Every row gives one point. Examples show where two turns around zero, p and q, send a point. Where does a point land after both, in the order given? Backwards means that the second turn is done in reverse. Each puzzle has new turns, and all numbers are rounded.
(in the rows, 128 means zero)

Turn p:
[157 149 111] => [160 141 108]
[ 89 118 137] => [ 88 117 133]
[148  92 151] => [142 116 171]
[125 123 116] => [129 117 121]
[120 158 124] => [120 148 105]
Turn q:
[121 153 101] => [107 130  97]
[125 131 119] => [121 125 121]
[ 94 106 156] => [111 134 174]
[127 145 131] => [126 143 119]
[173 105 133] => [175 108 129]
Where do these land?
p, then q backwards: [163 117 110] => [165 113 135]
q, then p: [110 131 117] => [108 121 124]
q, then p: [143 110 170] => [150 163 153]
p, then q: [101 128 142] => [103 138 142]
p, then q: [123 154 101] => [114 107 100]

Turn p:
[146 113 154 162] => [173 120 132 110]
[133 131 135 100] => [110 148 129 116]
[107 140 135 109] => [108 138 149 135]
[145 121 151 148] => [160 130 131 113]
[123 149  69 147] => [119 109  92 179]
[113 114 124 103] => [ 99 122 134 116]
Turn q:
[118  96 125 151] => [124 104  95 130]
[110 160 138 103] => [108 155 154 111]
[123 167 145 132] => [102 143 156 141]
[135  93 120 101] => [158 116 118  98]
[132 117 151 133] => [122 104 136 126]
[162 141 131 156] => [138 119 140 170]
[115 122  86 120] => [142 156  97 119]
Where do these land?
p, then q: [109 152 145 136] => [111 109 145 146]
q, then p: [110 130 129 157] => [123 100 133 147]
p, then q backwards: [149 150 141  99] => [108 155 103 114]
q, then p: [156 119 110 124] => [148 138 103 121]
p, then q: [141 104  92  97] => [126 159  92 100]
q, then p backwards: [103 113 151 156] => [112 107  92 114]

Turn p:
[157 117 157 129 145 120 133 126] => [153 138 147 125 136 108 150 138]
[125 118 130 154 122 141 123 153] => [129 108 138 123 135 128 106 152]
[114 161  94 130 122 148 103 129] => [107 146 110 144 131 153  89 124]
[ 93 109 131 124 112 145 155  94] => [102 106 150 125  94 151 148 110]
[147 135 113  97  98 121 146 154] => [148 131  90  90 120 140 128 126]
[157 100 115 103 116 162 132 121] => [165 132 147 106 115 155 118 105]
[145 169 165 149 124 139  87  93] => [110 189 155 149 111 104 113 151]
[106 137 122 146 160 102 145 123] => [112 110 115 163 144 122 154 133]
[141 124 145 135  95 105 157 122] => [138 119 117 112  91 112 151 146]
[103 111 111 153 157 114  88 143] => [115 102 132 158 163 103  96 117]
[119 127 125  88 156 112 141 149] => [128 125 108 112 166 132 155 105]
Turn q:
[117 134 167 143 143 168 121  96] => [141 127 149 127 117 170 140  82]
[108 156 162 121 144 140 143 115] => [115 147 146 109 116 143 156  99]
[141 102 127 133 108 123 146 172] => [118 109 148 151 146 113 134 167]
[ 91 140 124 140 141 148 119 110] => [119 133 110 113 130 168 130 108]
[136  90 101 109 123  88 169 138] => [128  99 116 113 160  75 141 155]
[164 147  93 145  96 123 119 140] => [143 137 100 167 106 116 122 163]
[105 133 139 110 119 123 107 115] => [111 122 128 106 107 134 111 116]
[155 129 119 153 116 106 108 130] => [132 130 113 166 123 109 107 128]
[149  95 109  93 126 125 149 143] => [151 109 140 108 145  99 129 164]
[113 154 139 133 164 137  98 120] => [124 165 129 118 129 154 110  98]
Where do these land?
q, then p: [118 148 109 113 179 143 148  96] => [147 171 108 134 130 167 156 108]
q, then p: [131 113 141 151 129 110 119 140] => [115 117 143 153 133 110 125 132]
q, then p: [137  91 107 123 118 167 121 119] => [174 126 154 111 142 131 110 126]
q, then p: [138  96 113 132 119 151 153  94] => [183 112 141 126 122 137 139 118]
q, then p: [115 153 146 148 120 121  90 158] => [ 78 131 139 136 124 127  97 146]
p, then q backwards: [127 147 159 128 104 128 133 145] => [114 143 113  94 123 121 137 145]
p, then q: [141 150 139 145  96 112 108 124] => [ 98 138 112 139 108 115 110 150]
q, then p: [ 86 134 126 101 163 114 140 109] => [112 149 116 124 137 149 155  80]
q, then p backwards: [158 133 155 121 104 105  95 153] => [126 123 138 170 112 132  89  98]
q, then p: [104 127  77 107 153 129 161 114] => [153 132  94 123 160 165 145  97]
p, then q backwards: [153 116 137 138 123 128 141 156] => [142 110 105 104 127 142 138 128]

Turn p:
[145 104 110 160 113 113 129 123 127] => [145 124 109 149 103 148 142 147 130]
[110 124 108 127 158 134 122 173 139] => [112 126 129 153 177 137 125 137 147]
[134 134 138 158 132 129 138 108 103] => [151 148 122 129 112 147 128 108 112]
[148 113 102 131 125 100 161 106 112] => [150 141 102 128 113 122 174 138 118]
[122 157 120 130 141 107 139 109 113] => [138 163 117 129 131 109 129 121 108]
[129  95 150  87 102 115  78 110 112] => [102  65 120 124 101 105 122 115  96]
[153 148  95 140 118 123 135 101 113] => [128 162  92 119 102 130 138 134 124]
[131 149 144 113 148 141 117 173 149] => [109 124 150 113 172 137 102 145 133]
[113 121 182  92  88 159 113 134 111] => [ 92  91 179 102 106 129 121  97 113]
[126 127 145 128 162 134 147 137 178] => [162 122 146 114 164 119 114 142 159]
[106 129 134 128 148 179 126 149 153] => [117 123 149 124 157 141 106 109 174]
[120 134 107 144 102 102 131 114 124] => [130 147 121 152  98 115 137 142 120]
Turn q:
[114 159 133 114 114 147 133 154 139] => [140 140 120 125  95 112 115 157 136]
[131 143 103 108 139 100 136 161 140] => [138 166 116 128 139  97 105 124 118]
[107 100 142 160 161 111 141  94 147] => [109 142 139 163 156 161 161 115 150]
[122 117 150 100  83 107  91 154 128] => [ 80 112 134 102 122  86 105 146 131]
[145 165 116 166 153 114 126  90 140] => [146 133 142 171 117 157 112  83 132]
[146 127 153 114 137 151 134 112  94] => [146 104 150 107 136 158 125 147 118]
[138 141 135 102  83 146 147 130 148] => [146 121 151 110  97  90 139 142 140]
[141  97 134 162 146 134 141 136  95] => [137  98 109 143 166 149 143 135 112]
[ 98 117  94 143 142 124 142 111 118] => [122 151 112 141 128 146 160 112 103]
[139 114 121 110 121 147  91 138 132] => [118 114 110  89 123 124 116 119 141]
Where do these land?
q, then p backwards: [136  93 115 116 117 140 122  97 144] => [129 112 133  99 128 159 157 120 115]
p, then q: [127 111 153 144 115  73 102 148 160] => [111  81  91 136 170 114 109 143 124]
p, then q: [116 139 135  94 130 131 132 112 153] => [105 150 151 127 147 114 114 123 133]
p, then q: [151 146 129 123 116 153 141 125 134] => [131 145 138 104 107 116 122 142 138]
q, then p: [121 121 136 117 143 147 118 153 158] => [115 133 124 126 143 109 117 160 152]
q, then p: [132 129 134 143 145 137 172 136  55] => [116 128 112 120 155 199 157 106 109]
p, then q: [128 141 130 144 122 144 124 114  39] => [141 113 151 124  73 170 158 126  81]
q, then p: [117 136 103 113 112 116 123 150 156] => [122 149 123 140 116  96 123 152 110]
p, then q: [140 134 122 141 152  92 109 138 136] => [136 121  91 130 145 134 104 117 110]
p, then q backwards: [111 129 123 145 127 147 137 107 143] => [137 145 125 129 133 134 126 123 163]
